Each row is a point. Each copy is the shape, with its points in the same order, stretched, turned, moved and blurred by noise. Some copies are also mirrored. Which?

Shape:
[[-47  33]
 [ -7 -15]
 [ 28 -24]
 [ 27 -35]
 [  9 -16]
 [ 41  -9]
 [ 26  14]
 [ 28  -1]]
Copy 1 (8 x 2):
[[ -6  58]
 [ 16  -7]
 [  9 -50]
 [ 22 -56]
 [ 11 -23]
 [-20 -58]
 [-28 -25]
 [-17 -37]]
Copy 1 is: mirrored
Copy 2, 8 rows:
[[ 57   3]
 [ -8  19]
 [-44   5]
 [-53  15]
 [-27  12]
 [-39 -14]
 [-15 -25]
 [-28 -14]]
Copy 2 is: only turned
Copy 3:
[[ 61  -4]
 [  7  12]
 [-25   4]
 [-29  13]
 [ -7  11]
 [-23 -17]
 [ -2 -26]
 [-13 -13]]
Copy 3 is: only turned
Copy 4 (8 x 2):
[[-49  27]
 [ -6  -1]
 [ 23  -4]
 [ 25 -11]
 [  7   0]
 [ 30   8]
 [ 14  21]
 [ 18  11]]
Copy 4 is: only turned

Shape (9 x 4):
[[ 26  -9 -21  25]
 [ 35  34  -9 -32]
 [ 26  -9  -6  38]
 [ -8   5  36 -28]
 [-31  20  11   1]
 [  8 -12 -28  25]
 [ 13  26 -27  15]
 [  8 -22  36 -16]
 [-14  47  -2   7]]
Copy 1, 9 rows:
[[ 43  11 -18 -29]
 [  4 -56  11 -14]
 [ 30  27  -2 -36]
 [-59 -23  27  -3]
 [ -6  -5  42  33]
 [ 52  10 -25 -11]
 [ 53 -13  12   6]
 [-60  -3   2 -34]
 [ 21 -15  56  33]]
Copy 1 is: mirrored
Copy 2 (9 x 4):
[[-32 -18 -36 -21]
 [  4  26 -33  30]
 [-38 -47 -39 -19]
 [ -2 -10  22  35]
 [ 23 -12   9  13]
 [-15  -8 -24 -30]
 [ -3  -1 -43  -4]
 [-34 -29  16  19]
 [ 28 -14 -25  13]]
Copy 2 is: mirrored
